Each row is a point. The last column is the point's height on a tilted bowl or saddle (a function of degree 2), plus a little noise. Count its main directions that bend up, bend down and stay straight.

Points (17 x 4)
[[  5   1  -5   8]
 [  1  38  -9   6]
 [ -8 -19 -16  13]
 [ 37  34   5  33]
 [ 34  16 -19  16]
 [ 21  56 -14   5]
 [  5  -3 -11   8]
 [-10 -25   1   8]
 [-60  12 -15  51]
 [ -2 -41  23 -14]
 [ -8 -22 -33  16]
 [-15  -4   9   9]
 [ 23 -40 -43  54]
 [ 54  29 -29  26]
 [-70 -19  -6  69]
 [-24 -20 -64   6]
 [-16  11  39  12]]
Directions: 2 up, 1 down, 0 straight

Points (21 x 5)
[[ 16 -40  10  16  38]
 [ 26 -16  16  11   8]
 [ -1  -9 -28  27  29]
 [ 23  38  21  17  31]
 [ 46  24 -19 -34 -19]
 [-46  19  -8 -10 -19]
 [-64   3  -9 -16 -19]
 [-15  13  27 -24 -10]
 [-18  17  -5 -21 -19]
 [ 28  44 -12 -35  22]
 [  5 -15  32  34   5]
 [ 55  10  20  19  18]
 [  6  10 -24  -7 -27]
 [ 36  42  39  19  52]
 [-41  51 -55   3  49]
 [ 79   9   8  11   8]
 [ 22  34 -46 -42 -66]
 [  7   7  35  27  -8]
 [ -8   7 -56   8 -11]
 [ 47  14   4 -22  14]
 [-14   7 -10 -23 -20]]
Directions: 2 up, 1 down, 1 straight

Points (48 x 7)
[[ -5  -6 -17  -1 -59 -40 -62]
 [ 16  43  -9  64 -38  33 -31]
 [-45  41  -9  40   0  17 -19]
 [ 19 -30 -21  14 -45   1  -9]
 [-11 -22 -20   9  26  15 -15]
 [  2   8 -48  20 -18 -28 -33]
 [-12  -4  23 -72   7 -12   4]
 [ -4  14  11 -16 -19  25  -2]
 [  9 -11  13 -37  -4  19   1]
 [ 25 -27 -32 -23  -1  69 -16]
 [ 25 -20  -5   9  46 -26  -6]
 [  4   0  13   2 -19 -30 -29]
 [ 15 -26 -47  16   3  31  -8]
 [-41  -2  -7 -12   0  -1  -5]
 [  3   5   1   5  24   8  -9]
 [  1   5   9 -29 -24 -39 -24]
 [ 33 -11 -30  10  17 -18   3]
 [-19 -16  12  -4  19 -46 -15]
 [-13  28 -11  -4  -1 -35 -19]
 [-26 -14   7   3   5 -14 -11]
 [  9  27  30 -32 -10  -4 -18]
 [ 38  31  66 -32  10   7 -68]
 [ 11   1  30 -12 -24  43 -18]
 [-37  30  12  31 -22 -27 -54]
 [ 26   7 -11  15 -24  18  -2]
 [  6  -8  -1  62  35  43 -41]
 [ -6  10 -13 -17 -54  11  -8]
 [ 20 -28  -5  65  26 -23 -20]
 [-48 -58  44   4 -34 -14 -32]
 [  8  30  12 -15   7  26  -7]
 [ 21  23  20  34 -20 -22 -57]
 [-39   5  26   4 -18   5 -23]
 [-14   0 -20  27 -16  16  -8]
 [  1 -29 -19  30  16  75 -49]
 [-95  16 -13   2  25   3 -24]
 [ -1  15   1 -45 -18 -11   3]
 [ 27 -44  20 -10  13 -25  -9]
 [-40  38 -42  43 -16  13 -25]
 [ 47 -15 -29 -20 -11  26  17]
 [ -4  51 -46 -30   1 -19  -6]
 [ 31  -5  38  -5  43  30 -61]
 [  4  -5 -76  56 -21  11 -37]
 [  4  18 -15   7 -10   3  -3]
 [-26  -7  47 -42  18 -32 -26]
 [ 12  50 -13 -12  11   8   5]
 [-24  -9  39   3  13  29 -45]
 [-13  -8  -7  12 -25  36  -3]
 [ 36  18  38   4  -4  -7 -42]]
Directions: 0 up, 2 down, 4 straight

Points (65 x 9)
[[ 23 -31  -2  -1  29  20 -28 -20  -5]
 [ -6   4  20 -28 -35  38  17  27  25]
 [ 43  -5 -11 -40  -6 -60   5  38 -36]
 [-73   4 -32  24   5  -2  69  18 -85]
 [ -9   9  -6  30 -46 -30 -39 -15 -13]
 [ 15 -19   0 -20   0  25  -6 -28   2]
 [ 14  37  22 -26   3 -25 -34   0  -2]
 [ 16 -12  -6  15 -39 -23  10  15  -3]
 [ 53  -2  45 -21  -1  12 -28  -2   2]
 [ 21 -25 -66   9  32 -56 -41  60 -11]
 [-27 -78  22  48  -3  -1   0  23 -33]
 [ 14  14   8  12   1 -31 -25  -2  -7]
 [ 49 -39 -35   9   7 -17 -19 -48  -4]
 [ 30  11 -29  50   0   0  24  39 -15]
 [ 29 -46   7  12   7   4  -6  48 -13]
 [  0 -15   8  -6 -11  20  -3  -7   7]
 [-17 -12 -29 -72 -19  26   2   4  59]
 [ 26  -4 -57  68  44   3  46  47  12]
 [-30  21  -4 -54  20 -41   0 -62 -41]
 [  7 -20   7 -50  -4  18 -24  -1  30]
 [ 38 -39 -14 -19 -14 -43 -18  19  -2]
 [  1  21  -1  14   9   1  23 -12   6]
 [ 30  12 -31 -17  14  -5 -39  10 -21]
 [ 13   0  24 -35  14  57  -9  24  28]
 [  0   3   2  22  26   2  28  43 -10]
 [-13  35  40  24  15  -9 -19 -14  23]
 [ 14  -1 -19 -53  16  41  83 -11 -16]
 [ 20 -43  15  72 -43   8  14 -10  -7]
 [-12 -29  31   0  -7  33  14  37  -7]
 [  3  40  24 -43  -3  35  60 -51  -8]
 [ 30  28  30 -32  -3  -4   8  53   4]
 [ -2   7  51  29  23  32  11 -19  26]
 [-54  36   6  81  15  -9  21 -10 -27]
 [-48 -25  -1  19  12   6  -4   4 -16]
 [-17  14  32  12 -22   4  24   8  25]
 [ 32 -52  -1   0  33 -21   4   4  34]
 [ 22 -44  18   6  14 -30 -24  24  -7]
 [  0  20 -44  -3 -33  37  12 -23 -44]
 [-26 -54 -35   9 -13  17   9  -8  -1]
 [  9   9  26  27 -12 -44   8 -22  18]
 [-21  21   4   1 -47  32  45   5 -13]
 [ -5  21 -25  17 -25 -14  -5  60 -41]
 [  3  68  21 -37 -23   0   7  38  40]
 [ 45  -4  25 -51 -63   9  21   4 -13]
 [ 45 -38  24  26  21  16 -13   3  -6]
 [  1  -6  13   7   8  -4 -27 -17  -2]
 [ 25  18  36 -29  40  66  -9  25  26]
 [ 22 -43 -27 -15   3 -39 -37 -17   9]
 [-27 -26  -3  23 -14  -3  44  68 -57]
 [-28  31 -41 -13  15  16  -4   6  -4]
 [ 22   1 -37  66  46  -4 -15   2 -11]
 [  0  31 -16  29   9  17   3  13 -15]
 [-33 -10   5 -32   9  -8  14  14  11]
 [ -6  -8   3  30  -3 -33 -83  38 -85]
 [-33   0   7 -11 -13   2 -22 -57 -14]
 [ 31  21 -46 -18 -25   6  41  42 -36]
 [-48   6  16   2  21  -8  52  -3 -25]
 [  6   8 -15 -42  15  16  30  15  23]
 [ -8  28 -12 -17   1 -13  -6   8   1]
 [-15  40   8 -49 -24  33 -21 -17  57]
 [  3  19  39   4  21  -5  14 -35  22]
 [ 20   1  -3  -7  -9 -27  37 -15  -6]
 [-82 -11 -34  -8  57 -51  25   5 -48]
 [ 37  12  10 -38  34  39  -1  44  11]
 [-24  -8 -37  19 -34  36   4  -7 -41]]
Directions: 2 up, 5 down, 1 straight

Points (74 x 9)
[[ -3 -60 -16  10 -31  29 -31  15 -18]
 [-66  20 -12  11 -40 -33   3 -56   1]
 [-14  -3  15 -43   9  -4  22 -30 -14]
 [ 32  23  33 -19  25  20 -24  28 -35]
 [  8   4 -29  25  -4  -5  58  14   1]
 [  4 -61   6  46   9  -9  -6   2 -12]
 [-17 -25  17  -3 -11 -16  -7 -31   1]
 [ 40 -23 -67   1 -22 -42  -5  29 -12]
 [  2  -6   1  33  36 -24 -12  -2  -9]
 [-51   5 -34 -61 -13  36 -36  37 -55]
 [-17  40 -10 -30  -5 -12  13  24 -24]
 [ 27  34 -55 -17 -59  31  33  13 -37]
 [  0  22  18   1  -4  42   7 -11 -15]
 [-17 -27 -33  35 -10 -25   7  11   1]
 [-10 -27 -88  27 -41   1   4  49 -11]
 [  9 -10 -28 -11  -7  21   3 -17 -10]
 [ 25  11  15   8  26   0  12   5 -10]
 [-25   0 -20   5  15 -42   9  15 -11]
 [  3  42  32 -22  20  25  43 -60 -20]
 [-41   8   0 -17  -1  16 -11 -15  -1]
 [-15  27  49 -26   1 -24  -4  29 -33]
 [-24 -46  45  25  -8  30 -11  -5 -16]
 [ -1   1 -13  10   7 -21 -21  34  -9]
 [ 24 -20  13 -26  23 -62  48 -17 -24]
 [-18 -26 -23 -24  15  -8   6  47 -28]
 [ -5  59  10 -24 -44 -78  48  45 -95]
 [ 67 -16 -29   5 -40  44 -21  -8 -31]
 [-31   4  -3 -20  26 -40   6   2 -18]
 [ 33   4 -21  31 -14  23   3 -47  -7]
 [-40  -8  15  21  -6 -11  12  10  -3]
 [-17  14  29 -51   1  32  -5  -3 -20]
 [ -9 -48 -30  28  11 -24  -9 -21  -5]
 [ 74 -31  23  24 -15 -41  13  33  -2]
 [  5 -29  29  36  37  -1 -28  12 -22]
 [-37  40   5  -1  -7 -14  32  -7  -5]
 [  1  16 -48   7  17 -49  29   4  -5]
 [ 31  -5 -32  21  47  -9  28 -27   0]
 [-10 -26   5  21 -32  39 -28 -52 -14]
 [  8  23  29 -10  18   4  -3 -32  -5]
 [ 23  13 -52 -40  46   3  35  30 -40]
 [ -6 -64  60  13  -1   8  19  18 -16]
 [ -8  21  13  -2   7   2   5  17  -9]
 [-51 -26 -56  75  13  -7  46  12 -33]
 [-12  -2  66  -9 -15   1 -34  -6  -2]
 [ 21 -16 -23 -40  45  25  -1 -11 -30]
 [-26  17 -11  24  35  -4   8 -32  -2]
 [-18 -14 -34 -11  12  23 -14 -18 -12]
 [ 41  46 -12   9  48 -56 -12  22 -53]
 [ 20 -54 -21  27  36 -11  20 -59 -11]
 [-10 -30 -32 -18  11   3 -52 -20 -14]
 [ 64  -3 -28  41  -3 -17  -9 -43  11]
 [ 10  89  32  24  34  11 -13  21 -93]
 [-17  20  17  39  14  37   7  12 -31]
 [  8 -30  37  28   9  55   0 -37 -38]
 [ 19  18  -5 -13  -3  -1  44  21 -12]
 [-33  -2  -7  -3  23  20  -7  51 -25]
 [ 39 -58  16  10  26 -45 -51 -57  11]
 [ 40  -7 -27   1 -11 -20 -16   0   2]
 [ 17   0   0   9  55 -33 -22  -4 -15]
 [-52  18  14 -28 -37  -4  20  18 -16]
 [-37   9 -31 -30  19  14   7  40 -28]
 [ 47 -50  13  54 -47   4  14  -5 -12]
 [  1  24 -22  71 -11   0 -31   6 -11]
 [ 10   2 -36   7  -5 -23 -46  26  -7]
 [ 36 -15 -14  -5  -6   9 -22 -54  -2]
 [  8 -50  22 -18  38  -8  41  12 -15]
 [ -7 -17   7 -19  23 -44   0 -10 -12]
 [ -8 -35 -15   8 -13  26 -29 -58 -13]
 [-30   5   8 -20   1 -32  29 -25 -10]
 [ -2 -42  45  13  41   1  26   2 -16]
 [ 27  29  25   4 -27  13  53 -20 -25]
 [ -4  49 -41  -1  14  26 -16   8 -23]
 [ -2  31   8  64   3  18  51 -10 -35]
 [ 22  42  21  32  -2 -16   1   9 -23]]
Directions: 0 up, 4 down, 4 straight
